Every row gives one point. Two turns around zero, p and q, are shown by what they do to some points. Write where each new point lands after one turn and then the other. Backwards means that the second turn is done in reverse. Each puzzle has new turns, and all numbers are rounded.

Turn p:
[39 21] => [-23  38]
[-10  -3] => [  4 -10]
[-22 -44] => [ 45 -19]
[-7 25] => [-25  -9]
Turn q:
[-24 -31] => [-25 -30]
[-10  31] => [-9 31]
[35  0] => [35 -1]
Where do these land?
q, then p: [-26  10] => [ -9 -26]
p, then q backwards: [34 21] => [-24  32]
q, then p: [  8 -47] => [47  9]
p, then q: [-16  17] => [-17 -16]

Turn p:
[ 31  20 -39   1] => [25 14 -3 45]
[-24 -24  -2 -38] => [ 23 -13 -24 -36]
[35 60 -4 33] => [-7 39 44 49]
[15 -3 12 -7] => [  6 -14  14   1]
[-61 -22  25   1] => [-30   3 -22 -59]
[ 14 -14  -8  17] => [-11 -13  -7  20]
[-11 -17  17  -7] => [ -6 -15  -2 -22]
Turn q:
[ -5 -14  11 -19] => [ 20 -15  -9  -5]
[46  9  8 27] => [ 6 39 38 -1]
[ 21 -31 -40 -20] => [ 18  34 -42 -13]
[-14  11  22  37] => [-15 -10  30  31]
[-65  24  19  -4] => [-32 -63  -2  13]
[ 17   2 -20 -20] => [  2  16 -14 -25]
Where do these land?
p, then q: [39 29 37 23] => [ 16 -36  42  31]
p, then q backwards: [32 23  8  2] => [ 8 -2 27 28]
q, then p backwards: [-32 -12   2 -22] => [  5 -38 -12  -7]
q, then p: [-20 -49 -13 -31] => [ 19  -9 -29  51]
q, then p: [ -4   8 -25  46] => [-33  41   0  -8]
p, then q: [-11 -13  26 -34] => [ 35  -5 -13 -27]
p, then q: [ -5  16 -35  16] => [-38  16   9   3]

Turn p:
[  4  29  -7 -27   2   2   1  25] => [  1 -19  -2 -28 -16   9  19  20]
[  3   8  -6 -14 -14 -21   1 -20] => [ -3 -11   7 -11 -15   7 -10 -26]
[ -1  28 -12  -1  -8  25  33  13] => [-16   2  13  -2  -8  21  43  11]
[-13  -8   7  16  25   2 -18 -23] => [  5  25   4   7   9   2 -34   8]
[-15  14   4 -22 -19  12 -12   0] => [ -7 -31  12  -3   2  17  -5  11]
[ 15 -12  22  33  10 -23  -6  10] => [ 31  18   2   6   9 -35  -1  -8]
[ -7 -24 -15  31  13 -21 -10  -9] => [ -6  27  -4  16  -8 -30 -24  -8]
[  7  -5  -1  -3  -2  37 -28  -8] => [  9 -10 -13  27   4  24 -13  21]
[ 20 -21   4  19  21   4  33  12] => [  3  34 -21   4  16 -13  29  -8]
[-13  -9   5 -32 -28 -17   7   1] => [-19 -35   2 -16   9  -4  -2 -21]
Turn q:
[ 17 -12  15   8 -12 -12 -14  -6] => [  7 -32   4   4  -6  -6   4  -8]
[ 22 -15  -9 -15   5   3  12 -12] => [ 17   3 -22 -11 -18 -10   0  -5]
[ -4   4  -6 -20  15  27 -15 -23] => [ -6  19   8 -35 -13   2   5 -18]
[ -2 -10  -8 -20 -24   0   2 -15] => [ -5   0   1   1 -35  -5  -7   3]
[-31 -16  -3  -1   4  26   3   4] => [-24  17  -2  -9  -5  12  24  16]
[-18   2  30  76   5   6  -3  35] => [-16 -25   5  38  58  32  40   2]
[ -5 -14 -11 -10  16 -12  -3  16] => [ -7  -1 -13 -13  11 -14  -6  19]
[  3  -2  26  -9 -16 -11  -6  -6] => [ 13 -18  23   4 -13  -5   3   6]
[15 57 -4 -8  7 -2 23 13] => [ 31  31   9  12  21  17 -37  -8]
[ 16  16 -20 -12  -9  -5  -6   3] => [  2   0  -5  -3  -6   4 -32  -8]
[-14  -9 -11  13   8 -20   7  -9] => [-14   5  -7  14   7 -24   5   0]
Where do these land?
p, then q: [ 11  32  24   6 -24  24  17   0] => [ 37   8 -12   5  -2  17  36   1]
p, then q: [-29 -27  -9   5  20  27  21 -24] => [-30  33  21  -7  34  12   4  -7]
q, then p backwards: [  5  17  -5   9   7 -22  -1   1] => [ -8 -20  16   9  -5  -5  -9  -7]
p, then q: [ 16   6   7   5 -19  -7  21   6] => [ 19  10  -5  15 -13 -13  13  -6]
p, then q backwards: [ 15 -17 -28   8  13  -7 -33  -5] => [ 16  -6 -31 -16 -20 -15  24  -3]
p, then q backwards: [ 6 -4  7 -4 17 19 10 13] => [ -5 -10   2   5  17  11  13  17]
q, then p: [ -7 -33  19 -21  21  -8 -33  -6] => [-16 -21 -19 -38  21 -15   2 -21]
q, then p: [  7  19   0 -24  -6  -6  15   2] => [ 29 -16   2   5 -12   1   1   6]
q, then p: [-25   7 -16  15 -29 -20 -17  13] => [ -9   4  19  16  20 -26 -23  24]

Turn p:
[  4 -24  16  17 -17  -5  -9  -8 -23] => [ 17 -27  -5 -10  27  -6  14  -1   4]
[ 28  10   1 -52  -5 -23  16  -5 -44] => [ 23  16   5 -15 -16  33  44 -44 -11]
[ 11  62  15  -8   6  -7  14  -8 -42] => [ 22  19  45  31  -2  39  30 -10   4]
[-21   7 -14   8 -18  13 -39  -4  11] => [ 19 -18  -6  12 -10  -8 -24  28 -22]
[ 25  13   1 -14  59 -12   2 -20  64] => [-49  27 -26  47 -15  -3 -33 -40   9]
[-39  -8  14  21 -41  -3  14   6  14] => [ 25 -12  17 -23  -1 -30 -21  22  30]
[-13 -26  11   3  -8  44  -3  15  -4] => [-15 -31 -11 -23  -5   8   4  35  12]
[-26 -12 -13  -2   5 -11  -1   1 -36] => [  1 -15  27 -18   0 -12  19  -3 -25]
[-13 -36  -7  13 -11 -13 -31  47   0] => [  0 -16  -5 -45  27  -3 -33  11 -28]
[ 43  13 -24  12  30  17  37 -23  59] => [-41  56 -40  42  -7 -18   0   2  28]
Turn q:
[-31  50  32  11 -14  36  31  44 -19] => [-15   1  17 -36  31  19 -65  33  28]
[-31  49 -14   3  28  -8 -25 -37  21] => [ 27  -2  49  23  17 -44 -19 -18 -17]
[-10   5   5 -14 -45  -4   4   2  15] => [-17  17 -26 -20  11 -12 -18 -14 -15]
[ -3 -36  -6   8   9  29  15  31  76] => [-11  10 -16 -35  -3 -56  41  51  16]
[ 31  -8 -21  39  13  -7  -8 -47 -37] => [ 10  -8  20  37 -47  17  10 -42  25]
[-13  -5  12 -20   6  19 -18  -5   8] => [  6 -17   9 -23  15  -6  11  -4 -15]
[ 41 -31 -32 -10   9  -8  -2  21 -31] => [ 22 -14 -42  25 -14  33  27   5  17]
[-25  -2   0   8 -16 -31 -10  11 -28] => [-27 -18 -11  27   4  12 -24  -4 -16]
[  1  -1   7 -39  21 -13  16 -29 -18] => [  9  16  17  12  29  28  25 -20 -13]
[ 39 -20  16  15 -10 -13  -3   9  13] => [ -3  15 -17  -7 -43   9  12  13 -10]
Where do these land?
q, then p backwards: [ 30 -20 -21  28  -8  17 -22   0   1] => [-13 -12   9 -35 -20  16   8 -30  12]
p, then q backwards: [ -7  74 -32  -6 -23 -10  41 -25   8] => [ 51  30 -10  29  39 -29  28 -31  33]
q, then p: [ 25 -50  52   0   3  -7  -7 -22  -2] => [ 20  -8  21 -28 -36   4  41  22  35]
q, then p: [ -9  56 -14  -1  23 -17 -20  15 -21] => [ -9 -21 -24  17  54  25 -10   3 -16]
p, then q backwards: [ 12 -20   0 -14  13   6  52 -27  -8] => [  7 -46 -17  10  -5  15  24 -29  17]
p, then q: [-19 -31  43  17 -10  23   7  65  27] => [ 21 -38 -15 -30  37 -32  32  27 -43]
q, then p: [ -9  -6  -4 -10  -6  21 -11 -16 -22] => [-12 -17 -20   7 -12 -14  13 -12   6]
q, then p: [ -6  -8  -6  28  19 -22 -21 -55  16] => [ 38 -13  20   6  29 -23  13 -18  39]
p, then q: [-18   3 -13   1 -17 -20 -12  42  -6] => [ 28 -16  -1 -14   9  34  -3  -1 -26]
q, then p backwards: [  2   3  -5 -44   6   9  -7  23   7] => [ 22 -16  -7  18 -29  -1 -18   9 -19]
